Each row of a before or after table is a point. The points were changed in one or more steps. Then noise was added and the rows were shuffled. The steps act on how far a point lies along the listed directions, d1 being the first. Write out the steps. A step turns or swaps two directions, mirrors them in a line or flattens them onto one, adds a multiple of one to another, or multiplies one. Angles are multiples of 10 degrees, from the lower direction toward the higher: turns from -170 to 170, lines from 10 to 170 but not 90. Use the fewest steps. Two steps may share a direction if one is a turn and the other turns, adds or multiplies; they go together, in the order done. Otherwise the lowest direction goes first.

Directions:
(1): [-3.9  2.8]
(2): [2.8 3.9]
Before:
[[-3.8  0.4]
 [-4.6  1.5]
 [-7.4 -3.2]
 [-2.5 -0.9]
 [-0.2 -1.3]
 [-1.5  0.9]
 [-7.3  0.5]
 [ 4.5 -2.0]
 [ 2.8  0.5]
 [-6.8 -1.0]
 [ 2.0  3.8]
 [-1.7  1.5]]
After:
[[-2.0 -2.0]
 [ 1.2 -0.9]
 [ 4.5  6.1]
 [ 0.2  2.3]
 [ 7.0  3.5]
 [ 2.4  1.1]
 [-4.0  1.2]
 [ 1.7  3.0]
 [ 1.6  4.6]
 [ 5.7  4.4]
 [ 0.2  1.9]
 [-1.5 -4.7]]
Steps: mirror d1 and d2 in the line at 30 degrees

Directions:
(1): [ 1.7 -0.6  0.3 -0.1  6.9 -4.2]
(2): [ 0.7 -6.1  3.3  0.8 -2.8 -3.2]
(3): [-7.2 -0.1  3.1 -2.2  1.5 -0.2]
(4): [-2.8 -4.2 -6.3  1.3  0.9  0.5]
(5): [-2.0  3.5 -1.6  3.0 -2.6 -5.8]
Before:
[[  3.0  -3.6   0.8  -3.4   2.9   1.6]
 [  6.3   5.1   2.1   1.2   0.6  -5.2]
 [ -2.9  -6.3  -5.1  -0.9   1.3  -1.1]
 [ -0.8   2.7  -3.0   0.8   5.5   2.7]
 [  1.8   1.1  -0.4   0.4  -2.3   0.0]
 [ -4.0 -10.2   1.8  -2.6   0.1   0.2]
 [ -1.7  -0.6   0.5   2.0   0.9  -2.3]
 [  5.0  -2.8  -2.2   2.5   3.5   1.6]
 [ -2.7   1.9  -0.8   1.6  -3.1   4.0]
 [ -2.0  -9.4   0.4  -5.0   6.7  -0.3]
 [  1.6  -3.3   3.7  -1.9   1.5  -4.3]
 [  4.2  -1.6   0.1  -2.7   6.4   1.6]
 [  3.0  -4.7  -6.6   4.5  -6.5   1.8]]
After, 13 rows:
[[  3.9   5.6   3.5  -0.3   0.7  -5.8]
 [ -2.0  -5.9  -5.1  -0.5   1.1  -1.5]
 [ -0.8   2.4  -3.4   0.5   5.1   3.0]
 [ -1.6 -10.0   0.4  -1.6  -0.5  -0.3]
 [  2.8  -2.6  -0.9   1.7   3.9   0.8]
 [  3.1  -1.5   0.6  -3.0   6.7   1.2]
 [  1.9  -3.4   3.5  -2.0   1.0  -4.5]
 [ -0.9  -5.2  -4.8   3.0  -5.6   1.3]
 [  2.4  -3.9   0.3  -3.7   3.1   1.4]
 [  0.2  -9.2  -0.6  -4.6   6.2  -0.2]
 [ -0.6  -0.7   0.2   2.3   0.6  -2.2]
 [ -2.3   1.9  -1.2   1.2  -3.2   3.7]
 [  0.4   1.2   0.1   0.2  -2.0   0.2]]
Steps: multiply d3 by 0.4

Directions:
(1): [ 2.4  0.7 -2.7  1.9 -4.2 -2.4  7.5 -0.8  2.2 -1.9 -4.2]
(2): [ 1.1  1.7 -0.5 -3.3  2.5 -2.6 -3.8 -5.3 -0.6 -0.3 -7.3]
(3): [ 0.3 -2.5 -7.0  5.0 -1.1  1.7 -3.7 -0.7  1.6  4.7 -1.2]
Before (9 x 11):
[[ -0.5   1.8   6.5  -4.2   1.8   1.4   0.5   0.9  -2.2  -2.7   3.6]
 [ -2.7   0.3  -0.3  -0.4   2.8   2.0 -10.6  -5.7  -0.4   3.9  -6.9]
 [ -1.2  -0.8  -0.7   2.3   0.7   2.8  -7.6  -1.2  -0.8   5.8   2.4]
 [  0.4  -1.9  -4.5   4.6  -2.0   0.0   0.6   0.2   1.3   2.6  -0.4]
 [ -0.4  -0.9  -3.0   1.2   0.0  -0.9   0.2  -3.6   1.7   3.2  -0.4]
 [ -0.5  -2.7  -4.3   6.0  -2.6   0.3  -0.7   2.7   0.5   3.8   2.1]
 [ -0.3  -0.4  -5.2   3.9  -0.4   0.8  -4.6  -2.5   1.1   3.0  -3.1]
 [ -1.8   0.7   1.4  -2.2   1.1   0.9   0.7  -0.3   1.1   0.5  -0.3]
 [  2.7   1.7  -1.1  -2.2  -2.6  -2.8   5.7  -1.5  -1.2  -2.4  -5.8]]
After, 9 rows:
[[-1.5  0.8  1.7 -2.3  0.6  0.9  2.4  0.6  1.2 -0.6  0.1]
 [-0.4  2.1  9.3 -4.9  0.6  0.5  4.7  2.2 -2.4 -5.2  4.9]
 [ 0.2 -1.9 -9.3  7.8 -3.1  1.3 -2.9 -1.6  3.4  4.1 -2.6]
 [ 0.2 -2.4 -4.8  7.9 -4.6  3.7 -0.9  1.8  2.0  6.2  4.1]
 [-1.0 -3.1 -6.1  5.5  0.5  1.3 -8.3 -0.1 -0.3  6.8  0.1]
 [-0.3 -1.9 -6.2  9.6 -8.1  3.0  6.3  1.4  4.3  2.9 -2.5]
 [ 0.2 -2.4 -6.2  3.7  0.7  0.1 -5.9 -2.4  0.6  5.2 -2.0]
 [-0.3 -1.5 -4.6  2.5 -0.4 -0.4 -0.3 -3.5  2.6  4.3 -0.4]
 [ 2.1  2.6  0.8 -4.9  0.3 -3.4  1.9 -3.3 -3.0 -2.4 -7.0]]
Steps: swap d1 and d2; multiply d3 by 1.6
